Rows are points. Two turns around zero, p and q, are shown by what they do to some points. Where does a point land after both, in the order given? Backwards means that the second turn is done in reverse. Each puzzle has new turns, and all numbers are rounded.
(in the rows, 128 means zero)

Turn p:
[121 142] -> [127 144]
[182 136] -> [181 115]
[ 80 106] -> [ 75 126]
Turn q:
[165 104] -> [126  84]
[141 164] -> [166 135]
[ 78 116] -> [ 93 165]
Where do these land?
p, then q: [ 81 111] -> [105 172]
q, then p backwards: [134 107] -> [120 108]
p, then q backwards: [168 166] -> [137 183]

Turn p:
[140 120 122 101] -> [147 129 121 104]
[118  86 184 123] -> [141 122 197 119]
[ 63 115 134 147] -> [ 68 116 159 123]
[175 164 132 109] -> [169 164 100 138]
[144 155  68 160] -> [115 109  63 157]
Turn q:
[204  99 125 147] -> [184 152 173  92]
[109 160 170  63] -> [ 64  90 112  87]
[ 96 168 124  93] -> [ 97 100  83 122]
[140  73  97 140] -> [172 116 165 156]
[109 133 147 147] -> [106 148 127 142]
[110 115  84 157] -> [160 131 116 174]
[128 147 148 149] -> [114 158 121 123]
Where do these land?
p, then q backwards: [112 104  85 130] -> [117 147 127  81]
q, then p backwards: [160 145 199 128] -> [ 68 136 145  79]
p, then q: [144  78  64 135] -> [170  82 177 153]
p, then q: [140 171 108 134] -> [155 136  91 144]
p, then q: [ 81 125 169 145] -> [ 67 148 130 139]
q, then p: [130 146 142  96] -> [119 121 132  91]

Turn p:
[101 204 110 183 118 106 145  91] -> [ 48 164 152 178 141 103 105 130]
[114 101 130 155 113 200 169 100] -> [ 94 107 160 115  53 158 140 122]
[131 158 143 110 120 155  77 194] -> [188 129  97 172 115 130 105 173]
[ 99 129 105 101 149 117 154 165] -> [144 121 151 137 156 129 172 161]
[107 108 191 123 112 107 113 108] -> [145 176 138  82 126 142  94 124]
[165 114 123  96 155 119 111  82] -> [110 112  77  90 152 141 130 108]
[212 133 105 108 144 127 153 212] -> [194 101  90 189 138 123 191  89]
[ 95 110 126 172 142 107 128 106] -> [103 121 176 115 147 129  99 117]
[128  95 120 104  98 114 102  93] -> [125 123 110  71 123  96 115 128]
Turn q:
[143 165 101 149  73 107 116 186] -> [ 92 144  93 109 115 127  86 196]
[170 142  72 157  99 146 159 163] -> [129 149 104 164 107 157 120 203]
[101 122 125  83 136 158 132 127] -> [130 119 134 110 125 176 137  96]
[141 117 160 102 152  78 162  94] -> [152 114  87 144 163  96 148  83]
[ 91 136 138 160 106 190 143 154] -> [104 142 156  97  90 152 174 161]
[132  59 150 104 149  88 122 104] -> [154  63 133 139 171 105 130  95]
[ 86 169  87 173 127 136 105 148] -> [ 60 168 158 133 116 136 113 151]
[167 119 176 106 195  83  93 104] -> [183 136 139 124 189  77 102  78]
[123 124 142 118 114 165 120  72] -> [147 117 146 131  76 126 139  90]
Where do these land?
q, then p: [110 182  58 103 163 125 137  87] -> [ 52 124 137 158  98 133  68 149]
p, then q: [142 103 148 142  99 102 161 161] -> [160 143  91 138 109  87 135 111]
p, then q: [137  90 123 178 111 136 119 161] -> [162  93 132 125 111  76 118 129]
p, then q: [123 164 149 147 117 126  82 115] -> [100 146 158 117 124 120  80 136]
p, then q: [108 124 150 141  86  95 119 132] -> [131 150 104 105 134  96  95 111]
q, then p: [160  67 154 145 158  98 136 176] -> [175  99 132 138 180 172 155  92]
p, then q: [129 192  89 100 159 186 175 100] -> [ 58 122 139 135 119 174 198 168]
p, then q backwards: [158 122 124 101  98 130  92  93] -> [136 158 156 108  84  95 129 131]
p, then q: [151 103 184 142 130 103 116 145] -> [174 156 134 140  99 116  97 105]
q, then p backwards: [115 111 146 106 111 125  96 178] -> [ 99  87 125 113 150 125  99  97]
p, then q: [ 74 151  83 101 177 183 176  61] -> [ 72 101 144  76 141 200 207 134]

Turn p:
[122  83  89 149 158 112 126  97 168 113 145] -> [103 113  71 130 167 135 127 117 169 100 137]
[135 189 119 163 103 157 162 110 126 159  99] -> [157 153 130 178 132 141 151 130 116 196 109]
[157 157 169 104  88 128 125 128 125 123  73] -> [149 158 176 164  80 137 129 103 111 120 110]
[134 156 115 136 104 112 155 190 154 132 110] -> [148 152 140 167 120  70 139 163 131 128 129]
[110 104  97  72 133 144  70 103  60 117 109] -> [120 126 129  57 125 169 137 120  89  89  63]
[166 170 145 102 149 106 172 129 109 124 108] -> [163 163 125 140 109 110 135  94  79 133 159]
[154  93 108 181 132 137 105 118 134 128 186] -> [145  75  85 117 138 152 104 154 173 134 143]
[120  94 136 111 187 129  88 135 160 141 161] -> [110 115 127  81 168 112  77 109 159 109 140]
[120 115 142 111 106 141 149 135 175 128 195] -> [103 150 131 108 116 128 120 159 183 141 180]
[ 82 119 130 111  97  92  82 106  56 151  97] -> [ 85  94 136  99  84 132 146 112  82 130  54]
[135 145 157 143 110 143 201 161 111 140  66] -> [163 135 179 177 124 101 192 115 103 149 143]
[101 109 128 151 168 134 101 124 159  79 188] -> [ 89 104 106 116 172 150  80 160 143 104 169]
Turn q:
[165  74  95  31  78 161 192 165 154  92 167] -> [215  97  78 150 125 116 189 185 154  64 192]
[149 180 173 142 127 114 155 158 115 171 119] -> [152 156 146 158  93 142 110 147 136 158  68]
[154 107 169 144 160  98 126 106  86 149  99] -> [133 122 165 100  92 103 110 124  75 153 102]
[121 176 140 174 181 136 146 105 100 129 117] -> [109 161 159 139 127 143 136  79  95 132  73]
[102 130 140 143 145 109  91 152  99  93 114] -> [ 77 163 123 116 138 107 116 148 100 128 124]
[148 156 128 160 126  90  86  97 125 102 121] -> [ 95 155 122 115 103 105  84  83 129 130 132]
[126  90  59  62  80 113 188 153 140 141 170] -> [183  80  53 152 132 111 194 154 162 137 164]
[149 120 130 176 137 137 134 143 145 146 159] -> [129 108 148 184 135 131 105 116 119 135 130]
[ 92 138 128 106 128 146  77  83 158 113 154] -> [ 97 138 156  95 158 125 135 103 180 117 165]
[100 124 121 115 149 135  66 124 128 132 135] -> [104 146 145  99 174 117 119 128 136 148 153]
[142 121  64  94  87 180 125 140 142 138 124] -> [173 123  82 125 157 177 136 131 144 124 179]
[124 134 154 151 158 115 164 140 166 142  73] -> [131  99 133 123 132 139 101 136 120 107  50]
[ 92 117 163 165 106 129 113  99 108 116 111] -> [ 67 120 151 107  97 149 126 130 117 130 131]
Where do these land?
p, then q: [ 75 140 139 155 164  93 147 172 123 153  82] -> [ 89 103 136 114 103  76 139 124  87 168  81]
p, then q backwards: [150  82 136  83 134 127 114 130  81 148 165] -> [134 107 135  88 112 121 125  64 127 125  80]
p, then q backwards: [152 144  93 147  85 164  93 103  98 131 146] -> [127 148 136 118  95 140 163 155 125 176  77]
q, then p: [209 110 137 126 131 146 100 151 104 115 141] -> [163  97 110 117  78 142  76 156 104 138 135]
q, then p: [156 111  84 156  70 103 116 100 127  91 145] -> [ 92 119  67 108 110 163 133 173 160 136 115]
q, then p: [ 72 138 182 174 102 143 162 128 166 125 151] -> [ 83 103 189 179 165 134 152 146 159 121 139]
q, then p: [ 89 152 152 121 180  73 146 134 186 178  91] -> [120 139 160 157 154  85 133  48 139  78  80]
p, then q backwards: [ 97 138 141  86 142 106 153 160 138 136  76] -> [127 136 148 132 190 114 121 113 101  88 162]
p, then q: [133 142  98 156  89 146  65  93 124  85 173] -> [127 144 103 133 191 189 100 166 112 115 168]
q, then p: [155  83 136  98 128 164 117 130 126 153 101] -> [172 122 150  79 110 129 112 129 132 106 150]
p, then q: [168  82  91 119 158 171 135 114 107 120 151] -> [197 133 127 129 156 114 146 114 123  80 150]
p, then q: [ 80 201 137 154 105 113 184 142 169 144 143] -> [ 94 126 130 186 134 134 122 128 146 212  77]
q, then p: [165 124 134 110 148 125 122  85  83 106 104] -> [132 155 121 107  67 154 135 119  93 130 131]
p, then q: [ 90 145 132 107 154 119 138 152 159 107 122] -> [ 88 162 136 135 137  96 142 125 133 138 100]

Turn p:
[132 141  79 126 145 145 110 150 122 175 129 152 124 109] -> [124 111 132 169 150 100 168 101 150 124 115 153 144 138]
[111 142 121 172 141 141 133 161 149 117 149  82  97 120] -> [140 146 137 135 112  99 149 105 135 118 176 100 108  86]
[115 116 159 104 130 124 124 141 108 140  94 148 168  76] -> [ 91 121 155 135 136  97  94 137  88 146 108 159 139 151]
[126  94 131 132 133 138  89 145 145 126  96  88 143 122] -> [ 96 151 134 172  86 129 105 113 123 134 131 114 131 126]
[128 129 135  93 140 114 117 170  99 156 135 106 153 130] -> [113 121 114 151 135  87 100 138 153 157 142 132 127 158]
[164 107 143 125 124  82 124  88 105  80 146 151  93 141] -> [112 123 100  87 134 184 114 171 138  85 141 152 120 117]
[158 126  97 143 122 119 166 108 122 116  98 162 149 111] -> [138  98 128 127 115 127 155 163  95 101  86 144 135 128]
[116 136 157 164  68 143 103 130 128 136 104 136 138 179] -> [168 145 141 119 104 154 102 117 128 141 133 109 202 129]
[115  76 126 128 117 137 150 123 153 117 141 107 124 110] -> [107 107 152 133 111 148 125 130 121 147 127 107  97  93]
[138 168 156 163 158  89 156 119 147 153 152  95 114 111] -> [124 125 106  87 148  76 123 110 127  86 139  83 112 111]
[108 170 105 105  98 153 115 115 133 134 106 124  93 112] -> [151 126 111 149 153 147 150  84  88 141 149 141 137 136]
[125  97 125  84 203 131 170 115 113 125 125 136 108 126] -> [127 112 136 129 138 126 112 130 146 113 101 162  40 145]
[161 119 150 129  94 153 109  98 123  85 160 117 119 145] -> [130 161  95 110 128 177 119 151 132 147 130 130 139  82]
[113 148 125 150 128 107 121 106 113 122 158 149 156 182] -> [156 151 138 104 150 143 137 163 161 116 123  99 152 155]
[109 151 111 104 118 146 132 151 160 137 129 167 142 145] -> [142 124 143 114 122 127 169 107 133 167 118 137 139 163]
Turn q:
[112 112 121 128  85 222 126 133 113 128 107 130 148 154] -> [ 79 129 133 112 140 162  71 142 140 130 152  63 149 140]
[102 112 132 111 115 142 115 101 146 130 108 119  34 145] -> [138  89 101 142 168 109 133 104 180 144 177 103 117  92]
[131  98 124 139 132 102 125 125 109 125 165 128 139 139] -> [144 145 133 126 124 118 122 118  96 157 133 140 104 145]
[111 152 125 112 124 120 100 142 136 114 136 112 150 157] -> [103 143 109 118 113 117 106 148 132 126 114 141 101 107]
[140 126 141 182 136 125 140  97 110 131 141 108 143 116] -> [131 146 150 160 120 127 146 102  98 145 102 101 131 135]
[131 159 124 128 154 138 134 122 189 117 165 111 142 111] -> [116 179 109 117 120 151 169 113 160 122 100 143 121 121]
[143 102 142 110  61 124 141 136 114 118 129 112 147 111] -> [ 92 102 141 123  78 137 122 120 112 144 166 132 136 150]
[103 136 130 146 149 109 123 146 144 199 116 117 138 123] -> [143 148 157 116 138 106 130 139 127 145 107 147 173  79]
[113 121 136 119 102 139 132 150 149 145 125 125 152 122] -> [105 138 138 107 109 135 125 148 138 140 142 132 153 122]
[128 124 121 137 154 113 140 132 166 116 159 126  31 121] -> [193 130  83 150 146 136 162  93 172 143 155 139 115 107]
[107 116 138 104 142 175  97 127  98 131 149 154 141 105] -> [135 123 152  71 144 155 121 140 119 121 130  91 100 129]
[100 108  72 122 112 100 137 134 106 126 106 118 128 118] -> [126 118  93 112 131  95 119 121  82 118 156 134 156 123]
[149 172 139 107 129  97 143 146 118 111 135 114  90 143] -> [149  91  96 150 101 129 120 116 151 124 104 160 111 120]
[109 109 138 140 153 140 138 136 111 109 103 133 148 127] -> [141 138 134 122 124 105 123 151 122 112 123  93 137 152]
[100 202 122 134 139 113 130 149 142 114 113 208 155 114] -> [131 116  97 123 145 160 162 216 114 101  81 147 139 122]
[186 123 141 115 147 114 145  90 117 136 113 129 138 152] -> [118 112 161 157 147 111 120 100 137 118 103 153 119 170]
[210 105 128 142 142 103 110 110 109 126 105 130 152 118] -> [129 130 185 170 129 122 125 104  97  86 131 157 114 161]
Where do these land?
q, then p: [150 110 134 120 149 110 139 100 120 125  84  96  93 152] -> [ 96 132 132 103 115 154 126 144 135  73 124  90 128 128]
p, then q: [132 167 163 147 138 169 148 123 152 143 137 116 112 128] -> [113  91 138 128 138 119 160  88 119  98 109 156 120 126]
p, then q backwards: [119 135 129 134 107 149  94 151 147 106 123 176 111  95] -> [148 116 112 127 103 102 133 121 161 170 141 122 150  89]
p, then q backwards: [148 106 104 107 118 160 106 106 149 146 130 124 165 124] -> [126 174 142 164 117 134 155 100 137 134 145 121 137 145]
p, then q: [184 142 110 158 127 111 171 111  97 105 124 129 158  98] -> [167 115 104 122  84 117 112 148  92  83 155 144 153 148]
p, then q: [161 132 141  83 114 143 110 108  89 158 143 127 127 121] -> [142 163 137 114 184 122 124 143 108  95 127 135 142 111]
p, then q: [151 144 125  86 123 101 105 108 168 113  66  98 103 129] -> [ 93 113  79 134 166 136  83 104  87 142 139  91 114 128]
p, then q backwards: [130 129 121 150 152 122 105 118 172 157 101 147 144 139] -> [152 142 135 129 152 147 160 108 127 120 116  92 156 104]
q, then p backwards: [114 121 117 129  93  92 165 169  96 123 169 140 140 135] -> [148 139 148  83  81 135 147 149 126  98  86 130 141 140]
p, then q: [ 78 161 166  96 148 151 149 113 174 140 121 110 123  95] -> [139  69 140 128 163  90 127  81 131 142  94 121 100 106]
q, then p backwards: [103 125 107 138 139 145 141 142 122 128 155 161 108 138] -> [130 156 136 107 102 134 136 100 111 120 145 119 129 155]
p, then q backwards: [ 83 155 110 151 141 120 131 163  97 112  98 138 126 158] -> [160  69 145 141 155 108 135 158 130 116 108 146 125 112]
q, then p backwards: [ 76 111 135 126 102  84 134 140 104 179 131 166 127 110] -> [124 146 139 125  61 136 176 155 112 111 144 155 147  99]
q, then p: [142 123 149 111 157 145 113 170 133 123 158 115 140 123] -> [129 138  88 105 119 147 135  99 111 153 136 149 145 126]
q, then p: [111 129  97 132 138  74 114 136 133 102 158  79 135 129] -> [138  87 106 129 171 143 159 145 101  98 149 143 153 141]
p, then q: [129  99 123 160 114 159 132 149  98 110 148 106 124 143] -> [139 144 154 135  95 173 157 128 126 123 139 139 140 108]
q, then p: [165  88 144 147 116 141 119  69 125 107 130 147 141 159] -> [167 153 148 108 139 130  97 101 171  92 148 100 116 120]

Turn p:
[ 91 114 155  66  98 153 144 142 122  95 113 169 132 132] -> [116 115 107 172 145 158 119 110 127 177 167 150 166  96]
[115 163  93 128 156 173 136 122 135 147 114 156 143  97] -> [154 165 105 115 117 153  88  81 105 120 124 123 132 141]
[107 141 157 161 112 118  58  81 115 149 175  77 108 133] -> [159 127 101  99  90  75 205 163 120 117 147  98 107 124]
[121 124  95  94 145 105 152 124  95 102  77 132 150 137] -> [151  98 154 141 136 148  81 114 150 128 155 174 117 137]
[129 132 163 161 127 102  96 129 126 160  96 101 129 112] -> [106 134 131  99 117  95 150 149 119 108 157 131 132 176]
[145 157 112 107 147  97 132 135 122 149 124 171  97  85] -> [143 178 172 139  96 150 115 120 144 142 123 124 152 156]
[112 133 118 129 163 135 160 164 121  94 133 135 143  81] -> [100 141 149 137 118 141 107  64 122 148 125 137  97 127]
[157 134 105 106 176 160 143 168 131  71 104 190 126 155] -> [112 100 165 159 118 196  74  91 106 105 114 127 154  93]
[125 116 157 160 117 116 137  82 123 153 151  75  87 155] -> [134 139 115  90 131 111 186 189 132 119 117 147  98 112]
[127 106 155 153 104 155 110 135  88 185 178  81 124 174] -> [141 107 103  75 166  99 214 131 140 109 109 119 144 111]
[133 179 137 138 105 130 154 139 137 114 138 135 155 134] -> [110 117  94 139  99 119 114 114 135 137  88 147 141 135]
[147  67 168 171  88 116 102  58  97 154 137 111 117 132] -> [141 114 136  57 147  78 158 205 115 159 149 115 130 113]
[158 121 133  94 154 110 124 115 162 132 134 124 153 114] -> [139 117 142 155 137 145 123 142 106 146 113 108 111 172]
[115 105 130 108 141 128 140 131 174 122  94 146 114 137] -> [112 146 131 165 155 154 105 149 106 117 146 137 129 126]
[105 131  75 172 111 102 126 177 172 123 178 124 160 168] -> [120 127 117 177 148  58 119 102 143  78  71 110 114 105]
[162 125  96  99 104 146 133 146 128  97 100 120 109 104] -> [109 121 128 129 128 170  91 128 176 137 143 100 122 127]
Turn q:
[133 138 147 149 126 117  84 108 139 125 122  98  96  91] -> [126 124 137 110 112 142 100 108  98 143 150 106 110 177]
[150 134 107 105  92  94 136 121  90 151 122 160  92 113] -> [170 128 101 132 136 193 128 136 121 109 136 153 103 120]
[ 65 150 173 140 122 124  70 105 128 113 124 167 124 131] -> [145 166 139 122 133 120  90 132  82 200 157 130 154 120]
[159  76 161 117 163 136 135 109 158 153 111 100 136 124] -> [149 107 163  99 125  84 127  92 170 107 141 115 108 140]
[163 130 123 130 154 175 109 135 129  91 141 134 140 148] -> [122 141 109 146 102  95 139 158 163 131 134 106 151 155]
[122 107 152 112  99 141 152 125 144 106 172  72 117 141] -> [131 101 162 158 101 104 139 131 115 136  82  98  88 125]
[ 56 118 145 126 140 157 154 191  90 143 129 121 108 112] -> [ 86 139 181 104 152 169 145 153 153 180  97 133 122  99]
[125  96  85  97 131 132 124 119 128 129  97  96 174 120] -> [124 108  92 102 148 117 130  98 152 110 109  81 134 100]
[123 138 117 146 146 176 159 117 111 146  98 123 124 133] -> [113 172 145 127 150 136 126 118 162 107 101 126 143 143]
[ 93 136 129 122  96 132 172 166 122 189 174 177 137 100] -> [ 95 143 160 164 149 170 139 142 132 126 154 166  95  54]
[193 145 120 170 100 108 124 126 101  95 101 170 141 137] -> [148 161  77 117  70 142 142 137 113  89 140 160 158 142]
[170 181 117 129 144 101 102 104  57 118  87 102 147 126] -> [157 137 105  88 132 167 129 152  99  75 132  88 184 164]
[134 130 119 158 101  79  96 127 153 144 160 137  91 165] -> [145 109 114 162 126 130 161 103  76 151 152 166 115 155]
[105 122 135 103 140 133 143 165 225 122 139 127 125 154] -> [ 97  67 146 169 128  79 107 106 152 162 118 163 135 115]
[128 119  89 114 168 114 159 103 146  94 143 135 168 125] -> [111 115  88 119 156  71 117 154 131  95 115 129 122 112]
Where do these land?
q, then p: [126 127 101 160  86 107 114 134 168 111 181 123 136 157] -> [143 157 152  83 133  80 112 129 160 131 125 166 126  94]
p, then q: [132 115 157  79 124 127  76 156 112 144 145  98 101 169] -> [ 88 127 152 127 110  76 150 138 151  91  85 142  97 112]
q, then p: [ 80 162  95 102 133 175 113 136 117 145 160 111 135 113] -> [114 151 110 104 132 116 161  89 101  82 142 135  84 146]
p, then q: [ 89 141 125 160  86 115 120 179 181  84 122 102 144 178] -> [ 77 136  71  81 138 111 126 118  75 168 105 161 101 133]
p, then q backwards: [149 136  77 137 139 127 138 164 133  97 133 120 143 144] -> [136 126 120  98 112 146 168 118 160 141 111  96 127 108]
p, then q: [104 165 112 133 127 138 114 120 119  94 146  91  81 141] -> [103 126 105 157  94 150  96 123 126 124 100 142  81 133]
q, then p: [146 130 116 169 179 104 128  92 136 152  88 187 144  88] -> [188 114 142 199  78 142 131 106 114 142 107 104 133 104]
p, then q: [167 134 126 145 141 142 138  74 115 167  82 122 159  93] -> [187  95 116 162 141 144 156 145 162 149 140 103 167 126]
p, then q: [141 146 157 148 172 106 155 107 132 130 129 147 172 111] -> [191 158 132 115 133 161 149 124 127 140 131 141 156 115]
p, then q: [140 102 149 168 145 113 146 120  72 164 102 151 139  80] -> [195 103 165 144 154 128 113 158 123 132 160 122 153  88]
q, then p: [ 80 148  81  98  92 102 117 166 177 104 142  96 109 145] -> [150 156 149  67 189  95 107 120 113 104 178 135 122 120]
q, then p: [125  97 133 129 156 143 159  85  99 157 104 159 132 146] -> [123 128 145 160  78 171 113 139 108 129  99 128 124 161]
q, then p backwards: [139  66 170 100 136 157 116 127 132 115 133 117 107 109] -> [149 128  91 129 116  99 117 100  91 106 153  99 127  86]
p, then q: [133 117 157  85  74 128  98 143 115  80 133 146 124 149] -> [ 74 131 141 116 125 106 159  88 127 122 147 117  83  91]
p, then q: [151 131 168 100 110 167 132 152 127 150 134 143  80 133] -> [ 79 144 148 144 144 117 115 127 157 105 106 101 147  88]
q, then p: [144 132 126 135 149  97 184  92 113 154 114 135 142  95] -> [120 106 154 164  80 169 122 117 117 146 151 117 120 100]
